Rows are points. A path goes straight from each point to the next, and from the last back to the first. The post is the endless flat space through its rows: a point in 2 columns, a line in 3, a plane in 4, and so on, so that a path can go around it. How many times does the path go around the post? Going back the other way cancels.

Post (2 x 3):
-31  13  -9
28  -4  11
Path (27 x 3):
30  -22  20
-31  3  -22
1  19  -31
17  42  15
65  -5  10
95  -28  19
64  13  0
-44  29  -9
18  4  34
-26  -12  6
1  -10  -9
-14  20  -36
-19  42  8
45  12  57
-13  -15  25
1  -4  51
-38  19  29
-10  -3  15
-89  -17  -39
-15  -8  38
-44  23  1
-9  22  20
59  -23  45
-3  -11  3
-13  6  13
9  37  25
-27  12  27
Times around: 2

Post (8 x 9):
11  6  -14  -23  6  28  15  -12  9
13  9  6  -2  -51  -10  16  -29  9
13  24  26  -25  -1  -6  0  15  -8
-7  22  8  19  -3  -30  -1  -36  -25
-16  -27  -22  -12  26  6  -23  -3  -27
-12  22  18  -25  9  34  11  35  16
29  -38  -25  -34  6  8  45  -20  30
-13  39  -1  10  -24  22  18  41  -18
Path (20 x 9):
-9  39  -4  2  16  -23  -15  -14  -31
14  5  -26  19  29  -17  24  -59  22
-1  17  -2  14  25  27  -27  14  -43
34  21  8  8  -32  -28  32  4  -29
7  4  7  -5  13  -2  -23  -11  0
-12  -7  -20  1  7  5  23  59  -8
3  -21  5  -10  13  7  -34  -12  -18
15  24  35  -61  -18  59  -32  6  4
25  36  -8  -17  1  -12  22  -25  -18
-31  -13  -21  -14  31  -3  -16  -19  34
-1  -22  -1  -21  -8  27  0  -43  41
44  -32  20  -44  7  -4  63  33  5
11  -5  -1  -27  -5  -21  -7  27  -44
50  -23  -25  -2  -56  -27  52  -71  -3
10  0  -6  -16  -18  39  5  12  -5
4  40  11  -33  52  12  -27  95  -35
-7  10  -36  -16  20  36  -1  59  -15
20  24  -5  -21  13  20  -10  -10  -5
0  21  -3  17  -1  23  -14  -40  -41
-15  18  3  -2  -29  13  12  -36  -19
Times around: 2

Post (17 x 18):
-36  -18  21  -13  11  -22  -17  -4  4  -51  13  29  48  29  -9  -15  41  46
18  -47  44  15  65  -21  -39  -15  0  -8  -71  -5  -7  -5  -40  46  -35  19
1  60  13  7  -30  -1  21  -7  -13  -8  -44  34  -4  42  -20  0  -10  -45
1  -30  10  -32  5  13  -42  -28  18  -53  0  20  -10  64  7  57  33  41
-11  -5  -2  5  15  -32  -31  -1  -1  -21  -25  24  -9  -33  36  -9  17  25
19  -15  28  27  0  17  -14  -27  9  27  1  11  -11  42  32  -10  -19  -29
-18  4  -25  23  21  -3  56  10  39  25  -49  -3  -5  -12  12  12  -20  -26
-31  4  16  31  47  -20  49  -5  -29  9  34  -39  27  -30  36  66  -23  19
0  -23  28  9  40  1  46  -17  12  -14  20  -13  23  -12  -4  30  55  36
0  31  5  -62  -13  -4  42  -22  -20  20  4  -9  15  29  26  17  51  47
-13  6  -39  4  39  18  -24  -6  -13  -60  1  -44  45  15  -7  -30  44  -11
-27  32  32  20  23  -15  -19  -31  17  -14  19  -2  -13  13  21  -39  -17  -1
-34  -6  17  37  19  9  -11  10  27  -29  11  -28  8  28  -31  7  24  22
22  39  24  -15  -21  -42  0  5  5  8  -12  33  -2  5  -36  -30  -27  -13
51  -6  -33  -30  -42  21  37  -23  -36  14  -76  33  21  5  -42  -14  -5  36
-36  21  11  64  36  -37  72  13  -18  29  24  14  3  -22  -28  -34  -21  -44
3  12  14  -39  -11  65  10  6  18  10  -7  12  -10  15  -16  -41  35  18
Path, 27 rows:
7  23  -18  -41  -42  19  60  -1  55  -4  -12  43  -11  0  -9  8  28  -23
-19  -69  18  33  36  -17  -3  -26  -3  -11  43  80  22  16  0  33  -17  25
17  40  30  -32  33  -16  37  23  31  23  -31  34  -2  -27  -75  4  4  -22
-6  16  52  23  27  -11  -29  -31  9  -26  26  -41  36  87  -5  -8  -25  24
41  10  38  22  -12  70  37  -3  -85  -24  9  -26  63  -14  -3  -20  -35  -11
-9  -11  -23  -31  -48  28  -14  -31  1  -14  26  11  12  28  42  -94  26  -8
32  -51  14  -1  8  17  -33  2  -81  7  -22  54  32  -5  -71  17  -2  5
-72  58  -1  32  22  16  26  21  -2  26  -11  61  16  18  40  -37  -5  -40
-29  -6  -4  -3  54  -16  -37  11  -7  -44  -13  16  21  -2  17  -31  61  19
-18  -14  41  -18  37  -88  -25  6  73  1  53  47  -60  -21  86  -28  31  28
30  17  49  -34  12  -3  -10  -15  94  -4  -20  -6  -26  14  -13  -49  11  -22
18  10  10  33  -35  -1  -25  -18  9  -24  2  33  5  -28  26  -3  -26  -27
-10  -7  2  -9  45  -19  -40  -14  -46  -63  -10  38  24  8  -13  27  37  4
-2  35  21  25  0  21  63  -2  -23  -22  -16  37  42  -30  -4  7  21  1
-14  -24  -9  22  29  27  22  -1  -22  -39  10  -18  -7  31  -70  3  49  40
-41  1  -5  7  9  -31  34  24  26  20  17  -39  0  2  -46  -37  -22  8
-24  8  -23  11  6  95  25  -51  -68  -28  -23  -69  18  -6  43  11  73  55
-21  3  87  48  -18  -12  35  1  48  41  38  2  17  43  -40  13  -25  10
-36  33  16  -14  33  23  19  -55  3  -6  -43  56  -59  4  82  45  -7  -1
71  -45  7  43  5  6  23  15  -1  10  -18  1  1  7  -83  20  -22  58
8  -14  27  -8  29  14  59  -11  52  25  29  -46  4  20  6  39  -18  19
4  16  40  -19  28  6  9  -39  16  -15  5  -54  14  7  -1  31  31  24
-39  -45  22  56  58  -57  -37  -21  -54  5  -86  1  64  -62  34  63  -40  7
-38  33  45  -31  48  -90  -25  -6  49  14  -3  34  -65  66  3  47  51  29
-45  57  6  54  19  -50  33  27  29  -12  57  31  30  12  43  -26  -5  -14
-21  -5  65  26  78  -34  31  35  -20  3  -65  57  7  -50  18  -11  -18  -15
-6  -12  68  0  41  11  46  11  40  1  -25  2  -39  -12  -50  30  5  -32
Times around: 5

Post:
-17  -14  15  -25  13  -14  -7  18  -16  -7  -6  18  -11  -27  -4  -6  4  21
-15  -9  -14  -20  -8  8  -26  -32  -3  0  15  24  1  9  9  -17  10  7
26  -6  -31  5  14  -2  -10  -38  -42  8  -21  -2  -14  -34  0  20  19  -19
16  -1  -7  -9  -13  2  0  30  -5  -2  -30  34  20  17  23  -21  -5  4
-23  -23  16  3  24  18  -19  -18  -23  7  -28  -36  4  -24  -32  -5  14  2
14  -14  14  23  10  -22  -14  -24  -10  21  9  -9  -13  13  -23  -15  9  2
-12  -6  35  10  7  8  -8  36  -17  -4  -1  -24  -1  -17  23  -46  33  22
-18  19  -23  23  13  2  -25  7  32  -15  1  -22  17  -3  7  -27  18  15
-10  -5  -19  -14  33  21  -25  27  0  51  10  -9  -1  -19  -11  27  -11  7
-23  30  40  -10  12  -5  -1  -13  50  2  18  16  12  -14  20  11  -32  17
-12  6  -9  7  0  24  13  32  22  -14  -11  -58  -14  8  5  -23  25  1
16  24  30  -28  -26  -5  -33  57  -15  31  -19  33  -5  -8  8  10  -17  30
3  12  -2  -5  -14  21  10  -22  -21  6  20  0  -12  8  -17  4  -31  5
-48  6  -20  3  -11  0  18  -21  18  5  11  -18  -3  9  20  -7  21  11
8  -15  -41  23  -23  13  4  -3  -1  28  18  -7  -13  9  -15  33  10  -29
-9  -25  -8  2  11  22  2  -19  -5  7  -12  15  -18  7  -26  -27  38  15
3  58  34  -6  7  0  -1  -23  -3  15  11  0  7  11  -20  -2  -21  -19
Path (25 x 18):
-6  27  -4  -8  -1  16  -12  8  -33  27  -3  36  -6  21  -55  -4  -7  -24
-11  27  34  -18  -2  1  -21  -25  -27  50  -4  -8  -13  2  -40  2  -4  -18
1  -15  -23  -26  28  0  0  -50  8  3  -3  -1  -46  -20  -25  10  39  -12
-8  -16  -41  -8  -30  1  15  10  3  -14  -6  1  12  45  11  -39  1  0
-6  1  -38  -2  37  27  -14  -2  -17  16  -1  -5  17  -25  9  5  30  19
30  -28  -14  -39  2  -4  -43  20  -53  27  7  16  -13  32  -31  -2  -11  -18
18  48  -21  48  22  -35  -22  18  2  33  -2  0  -25  -10  -40  -1  15  -4
-30  -7  4  28  22  27  21  -35  5  -8  17  -40  -7  -26  1  -38  37  5
34  -6  -18  -35  -4  5  -9  5  -88  9  41  -20  -48  -54  -14  33  -9  -15
-16  -31  36  7  22  21  -31  -2  15  -1  26  -36  -19  -27  -2  -8  15  32
-36  -18  -28  7  37  -15  -29  5  20  -10  -36  9  14  10  -49  -4  10  -19
20  -18  -16  -8  -23  -1  -9  -21  13  11  -19  23  10  21  -11  10  -36  -37
28  -49  -12  36  12  -8  -13  -95  -19  -7  0  -16  10  -15  -10  -23  24  -15
-24  14  -52  25  31  -12  -10  10  35  -5  8  -48  26  -8  18  3  4  8
7  21  10  -19  -28  -21  -17  10  30  -1  -17  6  -10  39  -28  25  -46  -1
-29  1  -17  19  27  7  16  11  4  19  -21  -3  3  18  -13  -42  30  3
34  -13  -5  1  -29  30  9  13  -26  42  -54  23  -2  -1  15  2  -17  -1
39  10  -16  18  24  -5  -10  29  -6  -17  -34  -8  -6  -35  -4  -16  15  13
-21  -6  27  -36  19  39  20  2  3  -1  14  -39  6  -25  8  26  -26  -9
-37  17  14  1  2  22  -7  63  -5  -10  14  -47  15  23  25  -38  -31  36
-13  31  -32  6  10  -5  -44  -21  3  7  19  4  -2  12  -18  -14  6  -27
6  9  -2  27  6  17  -34  9  16  36  -8  -22  12  2  -43  -10  1  -19
-28  -1  2  -31  -10  58  30  41  7  -19  -16  -6  -4  -3  -3  -34  -12  13
18  17  -13  -5  9  -4  -44  5  -18  54  -5  -34  -34  -20  -29  4  65  27
-48  32  -35  1  11  22  28  -67  25  -4  36  -5  25  43  23  -16  24  -23
Times around: 5

Post:
12  31  -3  17  -12  -32  -2  -11  -27  -4  4  14  2  27  10  2  6  -8
51  0  13  -24  6  -50  -16  26  4  -13  17  0  9  -31  -17  -16  -9  33
2  2  -27  35  22  10  15  2  -16  -12  15  44  17  -8  19  10  -1  -10
-20  -16  3  7  29  25  17  -33  31  3  24  -6  -7  38  -17  -18  -8  1
-6  -1  -27  32  -7  26  -26  -1  -7  -3  8  -2  -13  10  -10  5  -14  -10
15  4  -5  12  15  19  16  -20  5  4  -2  -5  -9  -20  10  -25  -30  -5
-13  -20  -15  -14  0  22  22  -18  -3  27  31  -1  -26  15  -1  -39  3  -11
-9  -27  -8  -23  -12  41  -22  48  20  22  -52  52  3  -30  -7  -3  -33  -32
-16  -48  -10  -26  -20  2  -2  28  23  36  -29  45  -16  -27  -8  14  -51  10
6  -31  2  -31  5  27  -2  0  -8  4  4  22  21  -27  -2  13  -39  -24
4  9  -4  -8  63  11  1  14  -16  21  13  -25  0  8  12  -6  -17  10
57  -7  -2  22  34  -11  -6  -13  -18  13  17  -16  5  5  25  2  35  0
10  -11  19  -9  11  -36  -19  9  -23  -17  -23  7  16  -25  -4  0  6  23
3  -7  37  25  -1  21  -5  -12  -6  4  42  9  -11  15  13  -28  -13  15
2  -7  -6  22  -36  18  28  -6  4  4  33  -17  13  37  2  -32  13  6
-23  -1  -13  -42  -17  13  -58  10  27  27  -31  19  2  -39  13  19  -16  8
-19  -12  -6  32  4  3  8  -25  2  7  31  -9  7  14  20  -24  -17  -40
Path, 25 rows:
21  22  -46  31  -39  39  8  25  -53  -2  -3  30  16  -42  15  -24  26  6
-29  -11  0  1  18  44  25  3  -13  -13  25  35  27  -12  -9  24  1  31
-4  -20  1  -37  17  -9  -14  47  -33  30  -10  4  -19  7  16  -16  43  -6
-24  -13  -27  -11  7  -4  -16  -50  0  -17  -41  10  -6  -23  9  4  -23  6
11  -31  11  -39  17  -9  -53  -12  37  40  14  -14  -7  -50  28  -29  25  32
5  -20  5  -10  59  -4  -42  24  -6  19  79  -30  5  -38  0  -3  -24  40
14  -28  1  16  49  58  -24  10  8  34  36  -5  -22  -12  27  7  -20  6
23  -31  -4  10  -4  42  9  -22  68  -22  64  61  1  -49  23  -21  -35  43
-20  -31  8  12  25  -45  1  -26  -11  6  -23  15  -10  -15  8  0  -41  19
14  1  3  -34  -10  -17  -3  -34  21  20  -21  -7  19  -24  19  -30  7  36
13  5  -30  14  -46  29  -6  -39  34  -15  11  36  11  -10  9  -42  28  12
17  15  -50  31  -8  -24  -3  -51  -17  13  18  -31  -24  2  -23  1  -1  36
18  -15  -29  24  -21  -22  -18  -24  10  15  -2  19  -31  5  -35  45  -10  2
8  35  -45  -1  -22  -7  19  21  -35  -7  0  29  -30  16  3  19  -44  -34
-12  -61  19  -13  23  20  -10  -8  35  32  -19  29  5  -42  47  -34  0  -16
27  -16  14  17  18  -23  28  -6  -29  24  7  26  -18  26  2  -15  -2  34
72  -19  1  39  50  -60  9  23  1  24  14  4  15  -11  6  8  42  30
-42  -5  -17  1  15  -14  -17  -14  18  -14  5  -41  -5  14  -12  21  -8  9
25  -41  -8  -49  1  37  -17  32  -2  3  35  11  7  -37  -3  -6  10  26
26  -7  -13  11  -16  6  -11  43  -20  18  -57  95  -38  -15  -13  4  -24  21
28  -21  -24  31  -30  15  25  12  -7  15  18  8  15  0  -11  -29  16  -6
-46  5  -51  5  39  -25  -21  -21  -9  22  16  -9  -6  12  -1  21  17  31
26  6  -20  -31  -7  -6  25  -9  13  28  -15  50  -12  23  3  1  2  -16
10  -20  26  -11  60  9  1  13  -38  33  73  22  7  -10  59  10  -20  9
10  18  -11  31  -38  -22  39  11  -14  -42  18  -5  32  30  -30  1  -9  3
Times around: 3
